Every row gives one point. Each copy is the shape, with its points in the same order, stretched, turned, moved and blurred by noise. Some copies are also mirrored. Which?

Shape:
[[-0.34, 0.50],
[-0.48, -0.14],
[-0.50, -0.11],
[0.47, 0.82],
[-0.28, -0.29],
[0.34, -0.29],
[0.53, 0.06]]
Copy 1:
[[0.12, 0.35],
[0.57, 0.15],
[0.61, 0.22],
[-0.71, 0.05],
[0.55, -0.04],
[0.27, -0.51],
[-0.10, -0.33]]
Copy 1 is: mirrored
Copy 2:
[[-0.60, 0.25],
[-0.41, -0.47],
[-0.41, -0.41],
[-0.11, 1.14],
[-0.20, -0.35],
[0.19, -0.06],
[0.34, 0.49]]
Copy 2 is: only turned

Shape:
[[0.25, -0.03, -0.19],
[-0.21, 0.05, -0.10],
[-0.15, -0.42, 0.28],
[-0.44, 0.01, 0.45],
[-0.04, -0.17, -0.38],
[-0.14, 0.24, 0.16],
[0.56, -1.17, 0.25],
[0.25, 0.73, 0.26],
[0.34, -0.72, -0.26]]
Copy 1:
[[0.11, 0.00, 0.04],
[-0.31, -0.16, -0.03],
[-0.33, -0.33, 0.55],
[-0.77, -0.07, 0.41],
[0.03, -0.27, -0.12],
[-0.47, 0.19, 0.10],
[0.59, -0.44, 1.29],
[-0.48, 0.82, 0.02],
[0.52, -0.40, 0.48]]
Copy 1 is: only turned
Copy 2:
[[0.16, -0.13, -0.45],
[-0.31, -0.02, -0.12],
[-0.01, -0.44, 0.39],
[-0.22, 0.09, 0.53],
[-0.20, -0.31, -0.28],
[-0.13, 0.20, 0.00],
[0.71, -1.30, 0.18],
[0.21, 0.65, 0.09],
[0.27, -0.83, -0.40]]
Copy 2 is: only turned
Copy 3:
[[0.29, 0.00, 0.40],
[-0.16, -0.13, 0.35],
[0.08, -0.44, -0.11],
[-0.47, -0.19, -0.13],
[0.14, -0.29, 0.60],
[-0.24, 0.12, 0.20],
[1.06, -0.80, -0.42],
[-0.18, 0.72, 0.27],
[0.76, -0.52, 0.21]]
Copy 3 is: mirrored

Shape:
[[0.38, -0.27, 0.48, -0.89],
[-0.24, 0.32, 0.56, -0.10],
[-0.03, 0.26, 0.73, -0.10],
[0.10, 0.41, 0.84, -0.16],
[-0.48, 0.38, -0.27, -0.43],
[-0.28, 0.22, -0.68, -0.39],
[0.09, -0.80, -0.04, -0.64],
[0.24, -0.25, 0.39, -0.80],
[0.02, 0.63, 0.33, -0.05],
[0.07, 0.67, -0.72, -0.11]]
Copy 1:
[[-0.21, -0.43, 0.10, -0.76],
[-0.50, 0.01, 0.39, 0.07],
[-0.31, -0.20, 0.52, 0.04],
[-0.31, -0.12, 0.78, -0.03],
[-0.55, 0.54, -0.18, -0.18],
[-0.31, 0.63, -0.48, -0.14],
[-0.21, -0.48, -0.55, -0.40],
[-0.24, -0.39, -0.03, -0.65],
[-0.18, 0.34, 0.53, 0.00],
[0.01, 0.92, -0.12, -0.09]]
Copy 1 is: only turned
Copy 2:
[[0.18, -0.29, 0.20, -0.83],
[-0.27, -0.10, 0.54, 0.03],
[0.00, -0.05, 0.66, -0.05],
[-0.05, 0.09, 0.74, -0.18],
[-0.85, -0.08, -0.24, -0.19],
[-0.73, -0.04, -0.73, -0.18],
[0.21, -0.72, -0.35, -0.56],
[0.03, -0.35, 0.12, -0.75],
[-0.35, 0.29, 0.30, 0.00],
[-0.63, 0.53, -0.66, -0.03]]
Copy 2 is: only turned

Shape:
[[-0.31, -0.34, -0.06, 0.33, -0.76, -0.46],
[0.09, -0.53, -0.64, 0.30, -0.14, -0.95],
[0.30, -0.10, -0.20, -0.35, -0.56, -0.42],
[-0.02, -0.34, 0.33, -0.67, 0.16, -0.36],
[-0.55, 0.67, 0.32, 0.07, 0.22, -0.27],
[-0.58, 0.54, -0.41, 0.39, 0.35, -0.21],
[-0.64, 0.59, 0.50, -0.18, 0.18, 0.34],
[0.32, -0.58, 0.58, 0.48, 0.41, -0.53],
[0.62, 0.41, -0.48, -0.60, 0.55, -0.05],
[-0.23, -0.42, -0.42, 0.49, -0.53, 0.29]]
Copy 1:
[[-0.32, -0.19, -0.03, 0.07, -0.84, -0.37],
[-0.31, -0.34, -0.49, -0.01, -0.27, -0.79],
[0.12, -0.39, 0.22, -0.18, -0.25, -0.25],
[-0.31, -0.45, 0.54, 0.01, 0.26, 0.01],
[-0.57, 0.54, 0.65, -0.32, -0.08, 0.08],
[-0.59, 0.67, -0.25, -0.35, -0.08, -0.03],
[-0.45, 0.57, 0.66, -0.32, -0.01, 0.54],
[-0.40, -0.10, 0.13, 0.90, 0.21, -0.41],
[0.43, 0.20, -0.14, -0.42, 0.81, 0.14],
[-0.06, -0.01, -0.64, 0.25, -0.83, 0.32]]
Copy 1 is: only turned
Copy 2:
[[-0.57, -0.66, 0.00, 0.32, -0.14, -0.22],
[-0.18, -0.69, -0.29, -0.02, 0.28, -0.87],
[0.36, -0.44, -0.02, 0.03, -0.36, -0.26],
[0.23, -0.21, -0.06, -0.64, 0.02, 0.26],
[-0.61, 0.40, 0.59, -0.47, -0.23, -0.24],
[-0.75, 0.53, 0.15, -0.20, -0.02, -0.69],
[-0.49, 0.72, 0.36, -0.32, -0.25, 0.31],
[-0.08, -0.45, 0.32, -0.22, 0.97, -0.04],
[0.85, 0.54, -0.09, -0.44, -0.02, -0.42],
[-0.41, -0.16, -0.38, 0.72, 0.20, -0.13]]
Copy 2 is: only turned

Shape:
[[-0.34, 0.06, 0.30, -0.84, -1.00, -0.21, -0.30, 0.75, 2.06],
[-0.56, -0.12, 0.10, 0.22, -0.09, 0.18, -0.13, 1.25, 0.17],
[0.12, -0.47, 0.45, 0.15, 0.20, 0.12, 0.56, -0.29, 0.16],
[-0.20, 0.26, -0.06, 0.02, 0.07, -0.06, 0.07, 0.39, 0.16],
[0.02, 0.14, 0.34, 0.20, 0.10, 0.26, -0.30, -0.06, -0.28],
[-0.55, -0.01, 0.60, -0.65, 0.33, -0.38, 0.13, -0.35, 0.13],
[-0.41, -0.25, 0.15, 0.03, -0.30, -0.34, 0.05, -0.30, -0.28],
[0.16, -0.09, -0.33, -0.23, -0.16, 0.16, 0.11, -0.37, 0.04],
[0.15, -0.41, 0.56, -0.88, -0.19, -0.06, -0.29, -0.06, -0.22],
[-0.23, -0.08, -0.06, -0.10, 0.07, 0.18, 0.51, -0.35, -0.27],
[-0.17, 0.16, 0.24, 0.12, 0.14, -0.63, -0.14, -0.14, 0.32],
[0.19, 0.09, 0.53, -0.68, 0.08, -1.01, 0.49, 0.01, -0.20],
[-0.09, -0.47, -1.40, 0.05, 0.31, -0.06, -0.11, -0.23, 0.31],
[-0.65, -0.02, -0.39, -0.23, 0.28, -0.04, 0.14, 0.09, -0.22]]
Copy 1:
[[-1.10, -0.54, 0.89, -1.12, -0.42, 1.39, -0.53, -0.10, 1.28],
[-0.61, -0.27, 0.27, -0.09, -0.06, 0.60, -0.39, 0.92, 0.02],
[-0.23, -0.36, 0.12, 0.24, -0.14, 0.08, 0.56, -0.43, -0.15],
[-0.50, 0.07, 0.01, -0.06, 0.24, 0.08, -0.07, 0.18, 0.27],
[0.14, 0.02, 0.14, 0.37, 0.21, 0.06, -0.21, -0.09, -0.01],
[-0.58, -0.22, 0.27, -0.24, 0.64, -0.04, -0.14, -0.91, -0.19],
[-0.53, -0.15, -0.13, 0.19, -0.13, -0.22, -0.36, -0.55, -0.10],
[-0.07, 0.00, -0.46, -0.21, -0.08, -0.04, 0.07, -0.35, 0.26],
[0.17, -0.53, 0.48, -0.53, -0.03, -0.12, -0.42, -0.54, -0.13],
[-0.31, 0.15, -0.39, -0.03, 0.08, -0.10, 0.26, -0.43, -0.33],
[-0.63, -0.23, 0.16, 0.34, 0.30, -0.19, -0.25, -0.41, 0.50],
[-0.61, -0.22, 0.65, -0.30, 0.21, -0.95, 0.02, -0.58, 0.03],
[-0.35, -0.50, -1.41, -0.08, 0.21, -0.13, 0.02, 0.04, 0.70],
[-0.55, 0.02, -0.61, -0.20, 0.49, -0.06, -0.20, -0.07, -0.18]]
Copy 1 is: only turned
Copy 2:
[[0.45, -1.17, 0.08, 0.16, -0.69, 0.26, -0.98, 1.20, 1.70],
[-0.32, -0.26, 0.07, 0.47, -0.32, 0.75, 0.06, 1.02, -0.16],
[0.00, -0.29, -0.14, 0.08, 0.61, 0.63, 0.09, -0.40, 0.16],
[-0.21, -0.03, -0.22, -0.06, -0.01, 0.14, -0.06, 0.45, -0.01],
[-0.64, -0.23, 0.16, 0.12, 0.26, 0.05, -0.14, -0.34, -0.31],
[-0.01, -0.12, 0.51, -0.82, 0.30, 0.44, -0.13, -0.20, 0.38],
[-0.06, 0.16, 0.15, 0.03, -0.30, 0.42, -0.24, -0.39, -0.26],
[-0.04, -0.47, -0.49, -0.15, 0.05, 0.03, -0.32, -0.41, -0.10],
[0.06, -1.13, 0.73, -0.50, -0.01, 0.39, -0.21, -0.17, -0.08],
[-0.30, 0.01, -0.33, -0.34, 0.09, 0.36, 0.17, -0.51, -0.14],
[0.16, 0.21, 0.32, 0.07, 0.36, 0.02, -0.47, 0.02, 0.18],
[0.89, -0.27, 0.58, -0.76, 0.24, -0.02, 0.29, 0.11, 0.04],
[0.24, 0.16, -1.27, -0.16, 0.36, 0.47, -1.01, 0.18, -0.52],
[-0.30, 0.18, -0.30, -0.48, 0.05, 0.65, -0.15, 0.22, -0.39]]
Copy 2 is: mirrored
Copy 3:
[[-0.97, -1.35, 0.02, -1.07, -0.84, -0.18, -0.32, 0.08, 1.64],
[-1.09, -0.05, 0.29, 0.11, -0.10, -0.34, -0.45, 0.63, -0.03],
[0.03, -0.35, 0.39, 0.46, 0.00, 0.37, 0.38, -0.24, -0.29],
[-0.37, 0.13, 0.02, -0.03, 0.16, -0.23, 0.15, -0.04, 0.26],
[-0.21, 0.39, 0.21, -0.01, 0.24, 0.27, -0.31, -0.31, -0.05],
[-0.47, -0.30, 0.16, -0.35, -0.14, -0.28, 0.48, -0.88, -0.35],
[0.05, -0.02, -0.24, 0.19, -0.43, -0.08, -0.04, -0.39, -0.39],
[0.20, 0.02, -0.44, -0.07, 0.09, 0.47, 0.26, -0.22, 0.05],
[-0.10, -0.24, 0.11, -0.76, -0.33, 0.33, 0.03, -0.28, -0.47],
[-0.08, 0.26, -0.20, 0.42, 0.00, 0.24, 0.53, -0.26, -0.36],
[0.06, -0.20, 0.09, -0.04, 0.22, -0.52, -0.01, -0.61, 0.25],
[0.50, -0.19, 0.40, -0.51, -0.27, -0.55, 0.64, -0.37, -0.35],
[0.15, -0.27, -1.16, 0.40, 0.96, 0.05, 0.27, 0.12, -0.02],
[-0.50, 0.27, -0.48, 0.08, 0.22, -0.20, 0.40, 0.00, -0.40]]
Copy 3 is: only turned

Shape:
[[-0.60, 0.36, 0.30, 0.18, 0.39, 0.19, 0.15, 0.42, -0.05, -0.24, -0.16],
[0.08, 0.53, -0.07, 0.56, -0.28, -0.54, 0.00, -0.27, -0.07, 0.04, 0.40],
[0.08, -1.06, -0.37, -0.29, -0.18, 0.34, -0.35, 0.30, 0.20, -0.21, -0.36],
[0.20, 0.53, 0.43, 0.31, 0.36, -0.19, 0.59, -0.77, -0.09, -0.19, 0.51],
[-0.46, 0.10, -0.56, 0.26, 0.40, 0.89, -0.39, 0.65, -0.10, 0.10, 0.15],
[-0.02, -0.69, -0.38, -0.55, -0.78, 0.11, 0.31, 0.04, 0.78, 0.30, -0.40],
[0.01, -0.48, -0.58, -1.04, -0.64, 0.58, -0.02, 0.62, -0.06, -0.23, 0.01],
[0.58, -0.19, 0.00, 0.35, -0.76, 0.29, 0.39, -0.11, 0.99, -0.48, -0.42],
[0.03, -0.02, 0.04, 0.16, -0.22, -0.47, 0.34, 0.01, 0.74, -0.40, 0.55],
[-0.25, 0.41, 0.12, 0.48, 0.00, -0.10, 0.37, -0.08, 0.09, -0.32, 0.59],
[0.70, 0.34, -0.07, 0.28, 0.07, -0.30, 0.57, -0.07, 0.89, -0.08, 0.17],
[0.07, 0.07, 0.80, 0.75, 0.00, 0.26, -0.05, 0.53, 0.32, 0.29, 0.37],
[0.74, 0.39, -0.03, 0.32, -0.12, -0.50, 0.29, -0.01, 0.45, -0.31, -0.23],
[-0.22, 0.54, 0.51, 0.33, 0.12, 0.20, -0.68, 0.08, 0.54, 0.02, 0.41]]
Copy 1:
[[-0.49, 0.29, 0.50, -0.24, 0.29, -0.46, 0.28, -0.09, 0.16, -0.03, -0.62],
[-0.12, 0.36, 0.09, 0.73, -0.20, -0.41, 0.27, -0.69, 0.09, 0.34, 0.43],
[0.43, -0.64, -0.28, -0.31, -0.38, 0.17, -0.54, 0.32, 0.05, -0.37, -0.33],
[0.06, 0.47, 0.52, 0.32, 0.58, -0.19, 0.32, -1.17, -0.09, 0.10, 0.45],
[-0.40, 0.22, -0.53, 0.04, 0.42, -0.03, 0.12, 0.84, -0.08, -0.06, -0.42],
[0.48, -0.80, 0.09, -0.56, -0.83, 0.56, 0.20, -0.23, 0.45, 0.16, 0.19],
[0.52, -0.26, -0.12, -0.62, -0.70, 0.25, 0.31, 0.77, -0.47, -0.50, 0.07],
[0.46, -0.14, 0.61, 0.44, -0.64, 0.65, 0.06, -0.60, 0.96, -0.55, 0.06],
[-0.05, -0.16, 0.78, 0.22, -0.16, -0.18, 0.15, -0.44, 0.52, -0.21, 0.68],
[-0.48, 0.33, 0.43, 0.32, 0.19, -0.26, 0.33, -0.51, 0.15, -0.22, 0.38],
[0.57, -0.21, 0.82, 0.56, 0.08, 0.01, 0.47, -0.56, 0.74, 0.17, 0.47],
[-0.45, 0.14, 0.94, 0.75, 0.16, 0.25, -0.14, -0.05, 0.13, 0.29, -0.26],
[0.66, 0.05, 0.62, 0.67, -0.25, -0.37, 0.28, -0.59, 0.58, 0.07, 0.03],
[-0.37, 0.89, 0.51, 0.16, 0.00, 0.08, -0.40, 0.08, 0.45, 0.42, 0.27]]
Copy 1 is: only turned
Copy 2:
[[-0.39, 0.21, 0.14, 0.07, 0.48, 0.27, 0.12, 0.42, 0.05, -0.61, -0.26],
[0.01, 0.72, 0.17, 0.51, 0.05, -0.10, 0.38, 0.19, 0.02, 0.15, 0.58],
[0.08, -0.58, -0.09, 0.00, -0.03, -0.51, -0.73, -0.31, 0.22, -0.17, -0.18],
[0.28, 0.65, 0.80, 0.25, 0.59, 0.26, 0.62, 0.06, 0.20, 0.29, 0.14],
[-0.50, -0.12, -0.88, -0.02, 0.37, 0.50, -0.35, 0.27, 0.05, -0.06, -0.18],
[-0.28, -0.23, 0.12, -0.42, -0.49, -1.03, -0.23, 0.08, 0.63, 0.19, 0.01],
[-0.42, -0.57, -0.20, -0.78, -0.25, -0.43, -0.43, -0.21, -0.38, 0.13, -0.01],
[0.63, -0.11, 0.46, -0.10, -0.82, -0.28, 0.15, 0.03, 0.95, -0.16, 0.13],
[0.15, 0.12, 0.50, -0.09, 0.11, -0.30, 0.18, 0.18, 0.55, -0.16, 0.90],
[-0.10, 0.24, 0.30, 0.27, 0.33, 0.22, 0.52, 0.26, 0.22, -0.04, 0.51],
[0.71, 0.53, 0.46, -0.35, 0.03, -0.23, 0.18, 0.58, 0.66, 0.06, 0.51],
[-0.05, 0.16, 0.54, 0.50, -0.12, 0.44, -0.38, 0.91, 0.45, -0.07, 0.31],
[0.77, 0.68, 0.44, -0.07, -0.15, -0.30, 0.18, 0.37, 0.21, -0.26, 0.26],
[-0.39, 0.65, 0.18, 0.13, 0.13, 0.56, -0.50, 0.11, 0.61, -0.21, 0.48]]
Copy 2 is: only turned
Copy 3:
[[-0.26, 0.06, 0.20, 0.27, 0.22, 0.16, 0.46, 0.47, 0.45, -0.44, -0.16],
[-0.38, 0.31, -0.21, 0.15, -0.66, 0.09, 0.09, -0.54, -0.10, 0.15, 0.33],
[0.82, -0.93, 0.21, -0.47, -0.18, 0.45, -0.44, 0.63, 0.21, 0.06, -0.50],
[0.15, 0.35, -0.09, 0.14, 0.07, 0.10, 0.49, -0.79, 0.16, -0.14, 0.94],
[0.02, 0.10, -0.38, 0.34, -0.04, 0.88, -0.17, 1.09, 0.36, -0.16, -0.34],
[0.90, -0.36, 0.28, -0.84, -0.92, -0.11, 0.09, 0.36, 0.85, 0.39, -0.46],
[1.05, 0.06, 0.12, -0.73, -0.32, -0.05, -0.82, 1.03, 0.30, -0.38, -0.48],
[0.65, -0.22, 0.56, -0.84, -1.08, 0.85, 0.56, -0.08, 0.25, -0.10, 0.13],
[-0.20, -0.16, 0.19, -0.69, -0.67, -0.03, 0.10, 0.01, 0.42, 0.11, 0.74],
[-0.34, 0.22, 0.03, 0.11, -0.39, 0.17, 0.19, -0.11, 0.40, -0.34, 0.60],
[0.21, 0.11, -0.05, -0.67, -0.64, 0.24, 0.94, -0.08, -0.05, 0.35, 0.77],
[-0.21, 0.05, 0.65, 0.66, -0.48, 0.61, 0.43, 0.43, 0.29, 0.43, 0.53],
[0.13, -0.03, 0.13, -0.60, -0.61, 0.13, 0.77, -0.20, -0.44, 0.08, 0.28],
[-0.54, 0.39, 0.45, 0.11, 0.04, 0.73, 0.02, 0.05, 0.39, 0.52, 0.18]]
Copy 3 is: mirrored
